Each row of a before or after table is a point. One or more steps were done to the points. Then noise was added and the rows were shuffled. The steps act on columns, c1 being the first. Name the steps. A step turns or swaps two columns, mirrors them in a line or flattens them onto one, adds a multiple of one to another, or multiplies or shifts one. Angles are multiples of 10 degrees, from the lower column toward the higher: turns from -170 to 170, lines from 10 to 170 but not 90. Use the fewest steps. Two steps may share a column if one is a turn and the other turns, adds or multiplies; they go together, in the order done. Otherwise the lowest column goes first.
In the rows, zero is written as 128.

Before, 10 rows:
[[ 92 168]
 [157 183]
 [ 53 143]
 [131 192]
 [156 168]
 [105 171]
 [163 133]
 [164 105]
 [139 137]
 [104 129]]
After, 10 rows:
[[162 177]
 [107 146]
 [144  89]
 [114 178]
 [ 70 183]
 [179 144]
 [128 173]
 [144 133]
 [182 157]
 [163 120]]
Steps: turn c1 and c2 by -30 degrees

Before:
[[126  79  77 113 123  95 146 115]
 [129 103 145  85 130 192 168 163]
 [126 141 160 115 153 164 174 172]
 [167 114 109 147 142 167 125 111]
 [183 138  77 141 104 155 145 127]
 [153 127 127 134 127 148  85 145]
 [164 146  99 149  74 155 138 109]
 [ 96  65 150 106 152 155  91 159]
 [130 108 131 175 120 175 112 140]
 [ 79 107 103  91 167 164 137 175]
 [161 158  91 138 102 150 139  72]]
After (11 x 8):
[[169 154  95 175  55 101 138  72]
 [ 91  66 150  71 245 107  94 157]
 [200 138  76 205  90 109 139 127]
 [133  80  74 119 198  50 143 113]
 [134 139 164 119 136 119 171 169]
 [ 81 102 106  33 198 111 143 171]
 [106 111 131 167 150 123 112 139]
 [172 146  99 192  49 107 143 109]
 [158 106 145  98 172 143 169 164]
 [172 132 126 167 131  98  83 143]
 [176 115 110 192 160 118 128 109]]
Steps: multiply c1 by 2; turn c1 and c4 by 40 degrees; add -1.5 times c2 to c5; shift c6 by -50

Before:
[[143 124 167 113 109 138 120  78 100 142 138  97]
 [123 131 145 155  92 141  52 100 111 176  98 180]
 [ 73  95 128 178 157 133 146  70 153 170 101 129]
 [ 78 100  96 145  93 216 132  95 165 168 132  79]
 [110 207 148 172 114 143 112 161 166 178 189 139]
 [136  79 152 111 105 122 140 170 136 179 117  94]
 [180  97 162 155 147 137  90  75 138 150 112 199]
 [110  87 143 135  86 153  67  77 165 180 107  90]
 [ 87  99 136 115 229 106 138 111 165  53 125 181]
 [ 69  94 160 167 154 107  91 119 104 136 215 121]
 [134  81  98 122 107 103 149 143 148 121 123  72]
 [ 85  74 101 113 123 124 131  64 156 182 116 137]
 [100  92 112 132 153 150  76  87 115 172 142  80]]
After, 13 rows:
[[233  99 121 121  99  97 112 195 159 181 121 160]
 [102  89 158 116 137 109 134 128 151 145 121  49]
 [112  91  69 134 170 143 167 142 164  52 112  65]
 [107 124 106 118 133 118  98 158  96  83 136  69]
 [148 210 101 175 139 151 119  69 168 116 189 117]
 [201  95  74 168 144  99 132 135 107 117 213 104]
 [143  75 144 115 174 102 150 136 150  48 119 111]
 [ 98  73 123 110 150 133  97  67 134 113 123  77]
 [118 132  54 157 140 128 180 113 116  73 101 158]
 [118  92  69 153  66 119 129 150 138  75 111 179]
 [143  92 149 146 184 205 159 130 163  77 129  57]
 [203  97 141 173 136 115 113 149 161  54 101 111]
 [163  89  90 133 135 138 191 125 115  64 147  60]]
Steps: add 0.5 times c4 to c5; turn c1 and c5 by -130 degrees; turn c3 and c7 by -130 degrees; multiply c7 by 1.3; add 0.3 times c8 to c6; turn c8 and c10 by 140 degrees; shift c12 by -20
